Each row is a point. Two turns around zero, p and q, are shown by what they do to some points. Write where each new point lands after one turn and then the other. Backwards means that the second turn is done in reverse. Each puzzle has new turns, and all numbers are rounded.

Turn p:
[12.4  9.6] -> [15.5  2.2]
[ -6.2 -15.1] -> [-12.8 -10.1]
[-25.6  -0.9] -> [-22.7  11.8]
[ -7.9 -17.4] -> [-15.4 -11.3]
[27.4 23.7] -> [35.5  7.1]
Turn q:
[-8.1 13.1] -> [-0.6 15.4]
[-19.0  -9.6] -> [-21.3   1.0]
[  8.2 -18.7] -> [ -2.0 -20.3]
[  3.9 -18.8] -> [ -5.8 -18.3]
[15.1 33.8] -> [29.8 22.0]
Where do these land?
p, then q: [-19.1 -14.8] -> [-22.5   8.7]
q, then p: [-2.1  5.4] -> [3.5 4.6]
p, then q backwards: [-12.8  16.9] -> [-12.8  16.9]
q, then p: [34.0 -7.6] -> [ 11.0 -33.0]

Turn p:
[-14.7 -24.0   9.6] -> [-21.3  -8.5  18.9]
[20.5 27.1  8.9] -> [33.5 -3.7 -9.8]
[-2.3 19.5  1.0] -> [16.1 11.3  0.7]
[ -3.4 -22.7 -19.5] -> [-28.4   0.9 -10.0]
Turn q:
[-15.3  29.4  -4.8] -> [ 5.2 33.0 -1.8]
[-11.0  -1.1  29.8] -> [-1.5  1.7 31.7]
[ 0.8 -0.4 12.2] -> [ 3.4 -2.4 11.5]
[ -4.2 -13.2 -18.8] -> [-15.9  -5.4 -16.2]
[ 29.7 -14.7 -18.4] -> [  8.8 -26.9 -25.2]
Where do these land?
p, then q: [ 1.4 -0.1 -1.2] -> [-0.7  0.1 -1.7]
p, then q: [  7.0  -9.9 -46.1] -> [-18.7  32.3 -29.6]
p, then q: [ 8.9  2.2 34.4] -> [  4.8 -32.5  13.7]
p, then q: [-8.4 18.1 11.8] -> [21.4 -5.3  7.1]
q, then p: [ -8.9 -10.2   1.1] -> [-5.1  4.4 11.8]

Turn p:
[ 11.8  26.3 -27.1  -7.4] -> [12.0 32.2 19.6 -7.5]
[ 4.8 -1.7 20.5  3.3] -> [ -4.0 -13.3   1.5  16.2]
[-10.2 -11.8  18.9  18.2] -> [ -6.7 -14.4 -21.7  14.4]
[-18.7 -12.6  -3.0  12.9] -> [ -5.0  -1.9 -24.9  -5.9]
[  8.9  14.5 -18.7  -5.7] -> [ 9.6 19.1 12.9 -6.9]
[  0.1 -37.8  19.1  11.1] -> [  5.1 -37.9 -21.2   2.5]
[  3.4  23.1  -9.7 -32.4] -> [-10.9  16.2  33.8 -12.8]
Turn q:
[13.2  6.9  2.2 -9.3] -> [ 9.4  6.9 13.3  0.1]
[  9.3 -25.5   2.0   8.1] -> [  9.4 -15.6  -8.0  20.3]
[-3.1 26.1 -1.7 23.1] -> [-29.9  16.7   6.3   3.9]
[-43.3 -16.3  10.5  -7.8] -> [ -8.9 -30.1 -22.0 -29.0]
[-12.0  -5.2  -1.5 -16.0] -> [  9.0  -5.3  -7.0 -16.5]
[ -4.9  24.4 -18.9   6.4] -> [-14.1  27.6  -4.2  -6.2]
[ 40.9 -10.2   7.4  -4.5] -> [25.1 -0.1 21.7 27.3]
Where do these land?
q, then p: [ -2.0 -16.6  18.5  15.6] -> [  4.2 -15.1 -24.2  -5.8]
p, then q: [-25.9 -13.3   2.0  -7.0] -> [  8.7  -0.7 -21.1 -19.4]
q, then p backwards: [  8.0 -21.2 -10.1   5.5] -> [ 6.6 -4.5  7.7 22.8]
q, then p backwards: [ 24.9  27.4 -16.0  -7.8] -> [  9.6  34.1 -20.8  -0.5]
p, then q backwards: [-6.7 23.0 14.7 10.2] -> [12.5  5.9 -8.4 25.2]
p, then q: [27.7 17.2 15.1 -7.0] -> [-17.6 -19.7  18.4  17.5]
p, then q: [-26.2 -16.3 -24.2  -9.6] -> [ 23.9  12.4  -6.9 -29.3]

Turn p:
[-13.0  17.6   7.2   6.5 -22.2  -7.4] -> [ 10.0 -22.8  20.8  -3.4  -7.2  -2.3]
[ -1.0  -4.4 -24.7   5.6 -22.0  -7.2] -> [ 18.1   8.0   5.9 -17.5 -21.6  -0.3]
[  4.4 -44.9   3.4   4.7 -10.0  11.6] -> [ 8.0 24.4 -5.6 12.0 -8.7 37.3]
[ -3.5  15.1   9.5   6.1  61.7 -13.2] -> [-31.5 -12.8 -36.2  25.5   9.6 -33.8]
[  7.0   5.9  11.4  -7.0  -1.0 -18.7] -> [  5.9 -18.5 -10.6  -6.0   9.2   1.7]
[-12.9  -2.6  -9.3 -13.6  -6.9  -1.5] -> [ -9.4  -0.6   4.7 -15.6 -10.1   6.2]
[18.9 13.3  2.5 -2.1  0.5 36.4] -> [-1.0 22.4 20.9  5.2 28.7 -8.9]
Turn q:
[  9.6  19.7  -7.5 -34.7 -26.4   9.2] -> [15.8 21.3  6.9  6.6 33.7 24.3]
[ -3.8 -17.5  -3.4  37.8   7.2   4.3] -> [-16.0 -13.3  -1.3 -18.9 -32.2  -2.6]
[ -7.5  -7.7  13.7 -45.6 -11.1  -0.8] -> [-4.8 -3.6  3.8 32.1 36.7  9.0]
[ 15.6 -15.4  -8.3  24.1   9.1  -5.9] -> [  4.4 -19.9 -10.2 -18.4 -19.7  -0.5]
[ 0.5  2.3 -1.2 12.9 20.1 16.5] -> [  0.4   6.9  -8.9   5.2 -26.4  -0.2]
[-4.6  2.1  8.1 34.7 -2.7  1.2] -> [ -7.1  -1.6  16.7 -16.8 -24.8  -8.5]
[  7.0   3.6  12.2  12.9  14.1 -13.6] -> [ 11.1  -9.8   3.1  -0.8 -11.9 -19.7]
[-16.7  13.0 -13.7 -42.2 -10.3 -11.0] -> [ -3.7  20.0 -10.2  11.0  44.7  -1.8]
Where do these land?
q, then p backwards: [ 25.6  15.0   2.5 -23.3   7.8   0.6] -> [ 27.1  -8.5  10.9  21.2 -10.0  -3.8]
p, then q backwards: [  7.2   3.9   7.2 -11.4  28.3   8.4] -> [-24.4  -6.1  -9.8 -17.9   1.6  -8.3]
p, then q backwards: [-17.5 -17.3 -13.1 -10.1 -11.1   2.8] -> [-0.9 -1.0 -7.2 20.6 -8.1 21.7]
q, then p: [  2.4  24.0  21.3 -16.2   6.4   8.6] -> [ 22.2 -10.2  -0.5  19.6  11.5 -17.4]
q, then p: [15.2  7.6  5.2  0.3  0.4 24.5] -> [14.7  8.5 19.9  6.2 13.8 -1.7]
q, then p: [-15.0 -31.9   0.0  39.7 -22.4 -34.4] -> [-33.1 -16.9 -16.1 -16.8 -12.6  49.2]
q, then p: [-17.9  -1.3 -23.2  20.9  -9.5 -10.5] -> [-25.0 -12.6   2.0 -25.9  -4.0   4.4]
